Each wall is flat, endless, passes through zero and stands at right angles to its row. A trip goes straight from one point to another. List the walls that it crosses, first one first.

Walls:
(1): [-1.9 -2.9  4.1]
(2): [-4.7  3.8  2.4]
(3): [-0.5  5.5  1.7]
Trips:
[ 2.2 -3.9  3.0] to [-5.1  1.1 -2.3] -> 2, 3, 1
[-3.3 -1.5  4.9] to [ 1.5 -1.6  2.4] -> 3, 2
[-5.2  3.7  0.5] to [-0.1  5.2  1.8] -> 1
[ 0.4  0.9 -1.5] to [4.2 0.5 3.1] -> 1
[-1.1  3.7 -6.6] to [ 1.6 -2.4 -2.2] -> 2, 3
[ 4.2 -2.5  1.7] to [-2.1 -0.8  1.4] -> 2
[-6.3 -9.3 -4.3] to [ 1.9  2.1 -2.0] -> 1, 3
[ 1.9 -0.6 -1.4] to [ 4.0 -3.5  2.3] -> 1
[-3.5 -6.7 -0.8] to [-1.5  1.0  3.4] -> 2, 3
[ 3.9  2.7 -4.6] to [-1.3 -2.8  3.2] -> 3, 1, 2

Walls:
(1): [-1.9 -0.1 -4.6 -0.1 -6.8  1.5]
(2): [-1.5  1.8  0.3  2.9 -1.7  4.8]
(3): [-8.1  0.3 -3.7 -3.7 -0.1  2.0]
Trips:
[-2.5  4.6  0.6  1.6  1.6 -0.7] to [-3.0  5.7  2.9  2.9  1.3  1.1] -> none
[-4.4 -0.3  3.7 -0.2  4.9  3.8] to [-2.2 -3.7  0.1  1.5 -0.1  5.2] -> 1
[ 5.5  1.6  2.4 -2.9  1.9 -1.9] to [ 6.5 -2.8  3.7 -4.5 -7.3 -4.4] -> 1
[-2.7 -3.9 -3.9  3.0 -2.2  1.1] to [ 3.8 -0.5 -2.4  3.1 -1.8  4.5] -> 3
[ 2.4  1.1 -4.7 -2.1 -4.6 -0.1] to [ 3.3  1.7  3.1  1.1 -2.6 -1.9] -> 3, 1

Walls:
(1): [-5.6 -6.8 -0.2  1.5  5.9  0.0 -0.8  3.5 -2.3]
(2): [-1.3  0.1 -2.4  3.6 -1.1 -4.3  1.2 -1.4  2.8]
(3): [-0.2  2.3 -0.6  4.3  2.9 -1.5  2.5 -0.8 -1.1]
(4): [ 4.1  0.1  0.3 -2.3 -2.9  0.7 -0.3 -3.9 -3.5]
Trips:
[ 1.3  2.2 -2.5  5.1 -0.2 -4.4 -2.6  0.2  1.4] to [ 0.0  1.3  2.1 -2.8 -2.2  1.4 -1.4  1.2 -1.5] -> 4, 3, 2
[ 0.6  0.6 -3.4  5.0  1.6  4.8 -1.8 -0.9  2.9] to [ 1.8  0.6 -1.3 -2.2 -1.9  0.4 -0.3 -6.3  2.1] -> 1, 4, 3
[ 0.6  1.9 -1.7  3.0  1.9  0.1  7.1 -4.7  6.0] to [-2.9 -2.4  0.5  5.9  1.0  2.0 -1.3  0.5  3.2] -> 1
[ 0.6 -3.5 -5.0  4.1 -3.0 -0.2 -2.5  4.6 -2.1] to [-0.4 -0.7 -6.3  4.2  2.2 -1.4 -4.4  2.0  0.4] -> 3

Walls:
(1): [ 1.2  2.0  0.5  5.5  1.8 -4.4 -4.9 -4.9  1.7  6.3  0.5]
(2): [-1.2 -0.2  0.3 -1.1  0.6 -4.5  1.6 -1.6 -4.5 -5.3  3.8]
(3): [ 0.9  8.0 -2.5  2.6 -4.7  1.5 -2.1 -1.4 -0.9  0.2 -2.0]
(4): [ 0.5 -0.4 -5.4  1.3  1.1  3.6 -2.3  2.6 -0.5  0.6 -2.8]
Trips:
[-2.8 -6.0 -1.6 -1.7  4.6  4.0  2.3  5.1  1.1  3.6 -1.2] to [-1.9 -3.4 -6.4  0.4 -0.7 -2.2  2.5  4.1 -2.1 -3.1 -0.6] -> 2
[ 0.6  2.4  0.9  4.9 -3.6 -1.0  0.2  3.7  5.9  0.6 -0.7] to [ 1.6  0.5  0.8  3.8 -1.6  5.7  3.1  0.1  0.7 -2.5 -1.5] -> 1
[-0.3 -5.3 -6.1  0.5  1.7  4.2 -7.2  2.3  3.7  0.2  5.2] to [-2.8  0.7  5.9  2.9 -1.4  2.2  7.1 -4.8  3.1  1.9  0.2] -> 4
[ 6.0  3.9  2.4  2.8  1.8  1.9 -4.8  0.9 -0.9  4.3  1.3] to [ 1.7 10.1 -1.7 -5.2 -2.0 -3.9  2.5 -3.1 -3.5  7.3  2.2] -> 4, 2
[ 2.2  1.3 -0.9 -1.0 -3.5 -2.2  1.6 -1.0 -1.4 -1.5 -4.5] to [-1.1  5.4 -3.6 -0.8  3.9  1.7  1.7 -0.3  0.0 -5.3 -2.5] -> 4
[-0.2 -6.1 -0.4  2.1  5.1 -7.3  3.8  0.5  3.9 -1.2  2.8] to [-5.2 -5.7  2.8 -0.5  0.2 -5.9  5.4  0.9  3.8 -1.3 -3.7] -> 1
[ 1.8 -0.4 -3.1 -1.9  1.4 -2.0  2.5 -1.6  3.2 -1.7 -6.4] to [-4.4  1.1  4.0  5.4 -3.1 -0.3 -1.8  3.4  4.2  2.2  0.4] -> 3, 1, 4
[ 1.4  0.7 -2.1  1.6  2.1  3.3 -4.5 -0.6  2.1 -3.9 -2.9] to [ 2.0  2.7  0.7 -0.2  3.9 -2.0 -2.3  6.2 -1.8  2.3 -4.3] -> none
[ 2.4 -2.8 -3.5  3.8 -3.2  6.9 -1.2  1.1 -1.2 -5.6 -2.7] to [-1.8  1.1 -5.5  3.5 -0.4  0.8  3.3  0.1 -0.8 -2.4 -0.1] -> 2
[-3.7 -0.4 -1.5 -1.7 -5.8 -1.3 -4.9  1.9 -6.7 -1.1  3.4] to [ 0.3  1.6 -2.0 -1.3 -2.1  1.5 -0.1 -2.3  0.9  1.4  1.8] -> 1, 2
[ 0.2  3.2 -2.6 -0.4  5.0 -4.9 -0.3 -2.5 -1.6 -3.5 -1.1] to [ 1.8 -0.2 -2.0  7.0 -1.0  1.1  4.3  5.6 -0.1 -1.1  3.6] -> 4, 1

Walls:
(1): [ 1.6 -5.7 -2.7  1.0 -5.6  0.7 -2.0  1.3 -2.1  3.8  1.7  3.5  3.1  3.4]
(2): [-1.7  3.9  2.0 -0.6  1.2 -1.2  2.4  3.3 -3.4 -1.2  0.3  3.4 -0.9  2.0]
(3): [ 3.6  2.8 -5.2 -5.5 -4.1  4.3 -5.4 -2.7  0.7 -3.3 -0.1  3.3  0.0 -1.4]
(4): [ 5.7  4.5  2.2 -1.0  1.0 -0.6  0.2 -2.4  5.0  0.3  2.3  1.8  3.3 -1.4]
(5): [ 1.2  1.8  4.0  6.0  0.2  1.1 -4.7  0.6 -1.5  7.0  5.6  3.2 -2.1 -3.6]
(6): [-1.0  0.2  2.9 -1.5  2.1 -7.0  0.3  0.6  4.8  2.1  0.8 -1.6  5.6 -2.0]
Trips:
[-6.2  0.0  4.0  0.4  1.0 -8.4  3.1  1.9 -4.7 -3.6  2.4  2.1  3.7 -1.5] to [-3.2  3.9  1.2  2.6  3.9  1.5 -4.2 -0.7  1.1 -3.0 -2.5  1.3 -3.9 -0.9] -> 5, 6, 3
[ 1.5  1.1  1.8  5.2  1.3 -3.0  1.6  8.0  0.9 10.6 -4.0  0.3 -3.3  0.0] to [-1.1 -1.3 -1.7  0.6 -3.9  1.0  3.9 -1.5 -2.8  3.3 -9.5  0.8  4.4  1.1] -> 5, 6, 2
[-3.7 -4.6 -0.9  4.2 -0.5 -0.2  1.6 -0.6 -1.3  0.7  4.3  1.9  0.4  2.9] to [ 2.7  1.3 -7.5 -4.2 -2.9 -2.6 -3.2 -2.8  3.5 -1.1 -0.9 -3.9  0.8  2.3] -> 2, 5, 3, 6, 4
[ 5.6  4.3  4.5 -0.8 -3.6 -3.8  5.7 -1.4  6.1 -3.8 -5.8 -2.2 -2.7  3.9] to [-1.1  5.9  3.5  1.4  1.9 -1.8  1.4  5.5 -2.1 -2.4  2.3  0.4  0.8 -2.6] -> 5
[-0.7  0.4  2.8  2.0 -5.2  0.0  0.3  4.5 -4.3 -0.4 -1.0  0.1 -1.2  1.0] to [ 4.2  0.6  1.8  0.2  4.0 -0.2  3.6  1.2  4.2  2.4 -4.0 -2.7  0.0 -1.0] -> 1, 6, 4, 5, 2
[-7.3  1.7 -2.5  1.4 -3.8 -2.1 -0.2  9.2 -3.5 -0.9  2.2 -5.6 -3.5 -3.1] to [-1.6  2.2  8.1  1.5  3.5  0.6 -3.5 -0.2  3.7 -6.0 -2.4  3.5 -2.4  1.3] -> 6, 4

Walls:
(1): [-3.0  2.1 -1.0 -3.4  0.8  1.3  1.1 -4.1  1.3  0.5 -0.5  2.3 -4.6 -2.7
  4.0  0.6 -6.8 -3.1  6.4 -3.9]
(2): [ 6.0  1.5  2.1  0.8  2.2 -0.3  1.6  1.9 -0.3 -2.8 -2.1 -1.0 -1.0  0.8
  0.6  3.9  4.0  0.6 -4.2 -0.1]
(3): [-1.4  2.0 -4.4 -0.7  5.2 -3.1  3.5 -3.6 -0.3  2.3  0.0 -4.9 -3.1  2.8
 -1.5  1.4 -2.9  4.1 -0.3 -3.1]
(4): [ 5.5  3.1 -7.1  1.2 -3.8  4.7  7.1 -2.2  1.8  2.2 -2.4 -2.0 -3.8  0.8
  1.7 -4.5  4.1  0.8  0.8  3.5]
(5): [-2.4  5.4 -1.2  0.9  1.0 -1.1 -2.9  1.2 -5.2 -1.3  5.4  1.7  2.6 -4.8
 -4.7  7.0  0.7  2.2 -1.5 -1.6]
(6): [ 3.7 -5.7  1.5  9.9  2.0 -2.3 -4.0  2.2  2.1  1.9  0.5  3.5  3.5  4.5
  1.3 -1.2  0.6 -0.9 -6.8 -0.5]
(7): [-0.4 -0.4 -1.2  1.3 -2.8 -5.8  0.4  2.7 -3.4  2.2  2.7  0.2  5.2  5.4
  3.2  1.7  8.9  1.5  0.2  0.6]
(8): [ 0.7  0.7  3.0  1.2  2.9  0.7  2.2  5.1 -4.4 -4.6 -1.1  2.5  3.0  3.0
  1.4  0.5  0.4  5.0  5.0  1.8]
Trips:
[ 0.5  1.4  5.4  2.8  0.0  2.6 -1.8  0.7  1.6 -6.9  5.1  2.1 -1.5 -0.3
 -4.8 -2.1 -5.1  2.1  1.8  0.1] to [ 2.5  0.0 -0.2 -8.7  6.3 -0.6 -2.8  1.2  1.9  5.7 -2.0 -1.5 -2.9 -0.2
 -2.9 -3.5 -1.9  1.7  4.2 -4.6] -> 6, 3, 5, 8
[ 0.7 -0.1 -0.9  3.7  0.0 -2.0  4.6  2.0 -3.4  2.1 -0.8 -2.2  2.3 -2.8
  0.7  0.3  0.3  3.2 -5.8 -6.5] to [ 3.6 -2.8 -1.1 -0.8 -3.2 -3.1  7.1  6.9 -1.7  1.3  1.1  3.8 -2.3 -2.7
  3.2  7.1 -2.8  0.7  3.9  0.1] -> 8, 1, 6, 3
